Each row is a point. To make a cloud, some directions were put in groups of two or more. Within a group, all points are equally far from the middle, so they leave a hole (a ring in 2 directions, a hollow ball in 3). The other directions are filled evenly. Then the cloud was stretched, turned, moved and blurred a little. How many holes are there, and how many directions does each take, smallest first?

Cloud (21 x 3)
[[-12,-51,0],
[-25,41,36],
[-67,-22,-20],
[-47,23,51],
[20,39,55],
[39,33,32],
[12,49,19],
[41,-5,-39],
[-37,-55,41],
[-45,51,-21],
[-26,65,-42],
[-50,43,-7],
[-16,66,-45],
[-82,34,-85],
[34,-14,-45],
[-50,-43,13],
[48,1,-18],
[-25,-49,-7],
[-67,55,-78],
[-62,11,31],
[-69,-14,11]]
Holes: 1 (2)

Cloud (51 x 6)
[[-45,23,-39,26,18,-1],
[-12,-14,-41,-24,1,58],
[7,80,9,-27,5,-1],
[-44,22,6,-28,37,34],
[7,20,-1,-10,6,71],
[-29,-36,28,33,-28,10],
[-34,-19,17,-17,13,42],
[0,68,-57,-12,-60,-7],
[19,42,-83,-7,-21,-32],
[-26,-30,0,-24,42,22],
[33,-17,-4,-9,48,29],
[1,46,27,-36,28,-1],
[-20,73,-64,-57,-23,-8],
[-39,0,-67,-6,52,12],
[-30,-29,6,21,-50,-28],
[-30,56,-23,-28,-39,-33],
[-24,43,-36,-61,-34,-12],
[-22,75,-61,-66,4,12],
[-8,81,-60,-55,-26,12],
[-46,7,-83,-31,33,29],
[-32,-1,-57,-59,24,29],
[34,9,-38,-13,6,-34],
[-6,-27,-12,0,-51,-43],
[-2,-51,-22,-9,26,34],
[39,53,17,-14,-28,21],
[-38,50,-41,-7,-48,-32],
[8,24,-54,-20,67,22],
[24,62,26,4,-19,-15],
[8,1,-21,47,-3,44],
[2,-19,-70,-35,41,26],
[-29,47,4,-60,17,22],
[32,1,18,-5,-56,-8],
[21,20,52,-25,12,33],
[-9,-28,-5,12,-37,-51],
[-6,-6,-55,4,-20,-58],
[-47,6,3,24,-28,-22],
[-1,17,43,17,-62,-19],
[29,45,-3,-13,22,-20],
[22,-5,-17,-45,-21,14],
[-12,55,-9,32,-31,-26],
[-30,-16,-73,-32,47,20],
[-31,-28,-3,19,-61,-14],
[-3,14,7,54,-35,25],
[1,15,0,41,40,34],
[-19,-13,-95,19,21,15],
[-20,-32,-77,-4,43,16],
[-23,61,-15,18,-45,-21],
[-42,-8,-8,6,46,10],
[10,80,2,-21,2,-9],
[-22,53,-63,-63,35,5],
[-8,11,-31,-56,15,-20]]
Holes: 2 (2, 4)

Cloud (73 x 8)
[[-33,-13,-17,21,29,38,17,-9],
[-10,-7,1,2,24,-31,-45,0],
[-31,14,-33,-12,-14,18,-14,-36],
[-33,-38,53,16,17,-16,-11,-28],
[-18,-13,-24,30,60,12,-23,-22],
[-11,2,1,0,14,-1,17,-3],
[5,-14,-6,34,-32,20,59,-37],
[7,32,-32,37,-5,-9,11,14],
[-28,7,-3,-34,31,12,-23,8],
[-11,36,-50,-32,9,-15,-20,22],
[-37,-2,28,47,49,43,7,-28],
[5,33,-11,-4,-6,-3,16,-12],
[34,18,13,7,5,-9,12,3],
[-17,-6,-10,-28,-13,-48,-29,34],
[-30,6,7,15,-23,33,-4,7],
[31,-14,24,1,18,-71,-31,-4],
[-1,-4,-40,42,16,-28,7,-43],
[-35,-5,45,-16,-19,-41,-23,-4],
[10,6,6,11,-15,2,-1,-19],
[25,3,-46,-11,45,-41,-12,18],
[-2,4,-2,30,1,-37,21,-11],
[15,-12,23,-19,-27,-12,-10,11],
[-16,-16,24,-23,19,-8,22,-4],
[21,4,8,-15,16,4,4,17],
[-16,17,-46,18,54,7,-19,4],
[7,17,-19,-2,-34,-2,17,-42],
[2,30,-74,9,4,16,19,-13],
[30,38,13,-12,-32,-27,3,6],
[-9,2,-40,21,61,9,0,2],
[18,13,-17,-16,-33,-13,-5,-8],
[-14,1,48,-13,-22,-40,-20,-11],
[-11,-15,38,29,-5,-36,45,-24],
[8,2,-14,21,9,-33,-11,-7],
[8,-5,17,31,-10,5,31,-6],
[-7,-25,-30,34,-3,7,18,-37],
[5,-6,50,-27,-8,14,-20,-15],
[-2,28,11,-11,-8,-11,11,23],
[-9,-8,-33,-6,37,22,-44,-2],
[-30,-27,-5,21,17,15,29,-32],
[-27,-5,20,20,-27,-3,-22,-40],
[43,14,5,-1,-6,-95,-1,2],
[-21,1,-56,23,40,24,9,-14],
[-30,-17,14,-11,19,-41,-17,-5],
[9,-9,34,24,8,54,9,-19],
[9,1,-41,25,24,5,-16,-17],
[-13,-15,11,50,30,5,-1,-51],
[8,-23,30,-3,32,-14,-11,32],
[11,-7,-12,-4,-10,-64,11,9],
[0,-29,22,3,-14,-1,-5,-8],
[14,2,-52,33,-16,-39,20,1],
[24,18,-39,19,7,24,27,12],
[-21,-26,22,-20,-6,-39,-41,23],
[0,-32,-9,19,0,24,4,-12],
[-17,-6,-37,-33,12,-41,-1,14],
[-4,9,6,-10,-37,-22,-13,-15],
[-34,-8,-14,25,-16,6,-26,-63],
[-27,12,-3,-37,3,-9,-13,-13],
[18,-16,38,8,-5,-38,6,-20],
[-4,-26,-19,31,-33,8,63,-33],
[-18,-1,39,-18,5,-21,-29,-20],
[-15,-23,-13,-7,5,19,-19,-38],
[8,10,-6,-13,-42,-46,11,0],
[-18,34,-1,6,12,-8,-12,-29],
[16,-24,62,17,1,-21,10,-9],
[2,10,-20,9,22,-4,-35,-4],
[-8,7,-58,-18,20,-41,11,11],
[-39,0,-7,1,-1,-7,-40,-25],
[25,13,-2,-23,-26,-40,9,-21],
[10,22,25,-15,-18,-47,-25,19],
[6,18,5,16,-32,43,0,3],
[4,-18,8,2,24,-9,-20,21],
[-38,-14,13,-6,11,-41,-11,28],
[-16,3,-7,19,-24,41,-8,-30]]
Holes: 0
